Each point is reached from the start by the listed moves, each made once or not at all, plus a little noise. Is the number of moves made odd or even? Then give how often each move was made.
In the rows, zero is written as 100.

Moves:
(1): 155 98 130 123 97
(2): 112 136 80 107 120
(3): 93 132 171 103 68
Start: 93 104 92 68 80
Points:
90 172 146 75 67 => even (0, 1, 1)
143 129 195 92 40 => even (1, 0, 1)
88 100 96 64 79 => even (0, 0, 0)

Moves:
(1): 128 123 106 110 94 102 106 84
(2): 74 136 105 108 124 115 92 101
(3): 99 82 155 108 104 124 104 87
(4): 101 78 99 124 112 87 81 87
(5): 123 103 113 95 138 84 102 113
(6): 120 76 75 106 115 157 92 118
Start: 103 134 99 98 112 113 86 114
Points:
126 111 109 115 160 87 73 109 => even (0, 0, 0, 1, 1, 0)
153 99 134 145 136 185 72 82 => even (1, 0, 1, 1, 0, 1)
171 99 149 139 179 172 71 102 => odd (1, 0, 1, 1, 1, 1)
102 154 117 124 190 93 59 114 => odd (0, 1, 0, 1, 1, 0)
118 133 146 115 195 188 76 134 => even (0, 1, 1, 0, 1, 1)

Moves:
(1): 144 121 107 97 111 90 89 93 78 91 78 99
(2): 83 137 98 95 110 92 104 114 113 78 96 106
(3): 97 102 155 112 117 109 119 96 113 117 104 97
(4): 103 96 93 134 98 108 94 107 94 112 114 87
(5): 101 105 69 96 138 100 102 93 118 137 100 93
(6): 113 91 98 103 103 153 97 121 99 97 85 90
(7): 109 94 87 102 110 89 143 119 105 99 115 113
(8): 101 92 103 96 110 104 82 119 97 101 117 111
(9): 113 81 101 111 89 97 83 99 135 84 106 98
(10): 117 112 86 93 80 103 100 114 107 136 112 92
(11): 119 106 114 88 103 123 98 60 89 82 121 87
Start: 97 84 127 128 118 125 117 97 99 75 121 116
Points:
97 89 96 125 155 124 118 90 116 110 122 110 => odd (0, 0, 0, 0, 1, 0, 0, 0, 0, 0, 0)
119 126 123 134 119 157 93 110 100 85 183 99 => odd (0, 1, 0, 1, 0, 0, 0, 1, 0, 1, 1)
142 72 98 114 181 195 138 108 108 91 159 109 => odd (0, 0, 0, 0, 1, 1, 1, 1, 0, 0, 1)
149 96 168 174 151 121 161 110 89 95 132 109 => even (1, 0, 1, 1, 0, 0, 1, 0, 0, 0, 0)
126 82 167 129 128 194 114 146 116 124 139 104 => even (0, 0, 1, 0, 0, 1, 0, 1, 0, 1, 0)

Moves:
(1): 136 110 101 70 93 83 123 94 106 87 116 103 106 97 88
(2): 76 104 92 95 104 99 103 97 110 99 107 99 108 115 73
(3): 98 83 93 61 101 109 101 74 80 88 96 89 79 72 100
(4): 97 116 124 93 93 134 110 108 95 105 121 80 115 73 117
(5): 115 118 96 83 93 104 124 107 98 114 85 106 93 126 103
(6): 109 116 105 81 140 109 87 112 101 92 115 85 99 119 100
(7): 100 124 110 96 106 121 84 94 116 94 102 109 69 96 138
(8): 94 88 116 96 98 103 116 94 104 100 108 97 63 101 93
(9): 109 109 94 120 123 99 113 104 97 118 107 94 95 87 86
(10): 91 105 89 107 86 97 90 92 90 103 105 80 118 106 100
(11): 93 95 84 92 108 113 65 112 100 99 97 87 96 106 86
(12): 97 86 108 105 86 120 102 87 119 110 87 78 112 111 99
(13): 77 118 110 91 101 96 100 113 93 95 89 76 101 88 108
(14): 88 98 73 120 85 115 120 98 107 85 117 82 97 106 132
Start: 80 135 102 91 88 108 96 100 114 88 101 117 94 96 87
Points:
114 158 78 34 103 137 134 119 131 65 143 74 49 151 88 => even (1, 0, 0, 0, 1, 1, 0, 1, 0, 0, 1, 0, 0, 1)
62 163 96 40 42 184 130 43 134 56 151 35 103 75 135 => even (1, 1, 1, 1, 0, 0, 1, 0, 0, 1, 0, 1, 0, 1)
83 153 108 5 57 144 135 36 138 85 108 76 43 120 78 => even (1, 1, 1, 0, 1, 0, 1, 1, 0, 1, 0, 1, 0, 0)
